Every row gives one point. The points of each table are mixes of a few directions, plus a little noise. How many directions does each table use, and how many do they share? Where both have some left over, give the other angles between the two spaces (their principal angles), to ten degrees, smallest first.

First, 4 rows:
[[-0.01  0.00 -0.01]
 [ 0.36  0.12  0.54]
 [ 0.17  0.05  0.26]
 [-0.53 -0.16 -0.79]]
Second, 4 rows:
[[-0.30  0.43 -0.72]
 [ 0.21 -0.30  0.50]
 [ 0.16 -0.23  0.39]
 [-0.07  0.10 -0.18]]
Directions: first 1, second 1, shared 0; angles 40

First, 7 rows:
[[ 0.01  0.48 -0.04 -0.05]
 [ 0.05  0.12 -0.46 -0.28]
 [ 0.01  0.47  0.09  0.05]
 [-0.10 -1.28  0.73  0.47]
 [ 0.02  0.26 -0.09 -0.06]
 [ 0.02 -0.18 -0.23 -0.12]
 [ 0.00  0.12 -0.01 -0.01]]
Second (8 x 4):
[[-0.64 -0.19  0.23 -0.17]
 [-0.73 -0.22  0.26 -0.20]
 [ 0.03  0.00 -0.02  0.00]
 [ 0.93  0.26 -0.32  0.26]
 [-0.63 -0.17  0.23 -0.18]
 [ 0.29  0.08 -0.10  0.09]
 [-0.11 -0.03  0.04 -0.03]
 [ 0.86  0.24 -0.30  0.23]]
Directions: first 2, second 1, shared 0; angles 70

First:
[[ 0.30  0.12  0.39 -0.23]
 [-0.08  0.10 -0.85 -0.27]
 [-0.49 -0.58 -0.21  0.85]
 [-0.15  0.04  0.13  0.11]
 [ 0.79 -0.15  0.42 -0.34]
 [-0.06  0.30 -0.14 -0.28]
 [-0.06  0.18  0.30 -0.05]
 [-0.26 -0.02 -0.03  0.20]]
Second:
[[-0.07  0.04  0.01 -1.01]
 [ 0.06 -0.02 -0.01  0.74]
 [ 0.06 -0.03 -0.01  0.83]
 [-0.02  0.01  0.01 -0.23]
 [-0.03  0.01  0.00 -0.32]]
Directions: first 3, second 1, shared 0; angles 40

First:
[[-0.13 -0.28 -0.06  0.16 -0.73  0.34]
 [ 0.00 -0.08 -0.04  0.06 -0.20  0.02]
 [-0.22  0.13  0.30 -0.32  0.64  0.54]
 [-0.11 -0.30  0.07 -0.07 -0.37  0.99]
 [-0.27  0.10  0.14 -0.04  0.12 -0.08]
 [-0.41  0.39  0.38 -0.29  0.91 -0.18]
 [ 0.53 -0.07 -0.28  0.09 -0.05 -0.18]
 [ 0.53  0.00 -0.34  0.20 -0.10 -0.64]
 [ 0.04  0.08 -0.14  0.21 -0.20 -0.81]]
Second:
[[ 0.09  0.15  0.27 -0.45  1.01  0.79]
 [ 0.29 -0.03 -0.13  0.01  0.05 -0.03]
 [ 0.31 -0.03 -0.14  0.02  0.04 -0.04]
 [-1.12  0.06  0.41  0.08 -0.48 -0.12]
 [ 0.85 -0.09 -0.40  0.07  0.07 -0.14]
 [ 0.28 -0.04 -0.14  0.04 -0.02 -0.08]
 [-0.24  0.03  0.11 -0.02 -0.02  0.04]
 [-0.45 -0.05  0.02  0.25 -0.65 -0.42]]
Directions: first 3, second 2, shared 2

First (9 x 8):
[[ 0.34 -0.49 -0.17  0.12 -0.40 -0.65 -0.09  0.75]
 [-0.22 -0.67 -0.46  0.02 -0.08  0.14  0.02  0.66]
 [ 0.10  0.73  0.23  0.05  0.08  0.12  0.14 -0.57]
 [ 0.39  0.39  0.21 -0.06  0.10 -0.11  0.32 -0.23]
 [ 0.08 -0.41 -0.17  0.24 -0.46 -0.53 -0.29  0.57]
 [-0.13 -0.40  0.21 -0.26  0.32  0.61 -0.26  0.14]
 [ 0.21  0.60 -0.10  0.31 -0.23 -0.12  0.19 -0.02]
 [-0.40  0.20  0.21 -0.11  0.26  0.34 -0.24 -0.57]
 [-0.35  0.06  0.08 -0.33  0.45  0.23  0.18 -0.73]]
Second:
[[ 0.09  0.04  0.02 -0.16 -0.34  0.04 -0.07  0.25]
 [-0.08  0.02  0.37 -0.47 -0.32 -0.41 -0.28 -0.57]
 [-0.21 -0.33  0.22 -0.51  0.39 -0.27  0.09 -0.81]
 [-0.09  0.52  0.01  0.99  0.25 -0.20 -0.29 -0.32]
 [ 0.07  0.04 -0.27  0.35  0.11  0.31  0.17  0.49]
 [ 0.02 -0.39  0.00 -0.66 -0.01  0.09  0.24  0.05]
 [ 0.19  0.13 -0.38  0.45 -0.11  0.46  0.16  0.86]]
Directions: first 5, second 3, shared 2; angles 60
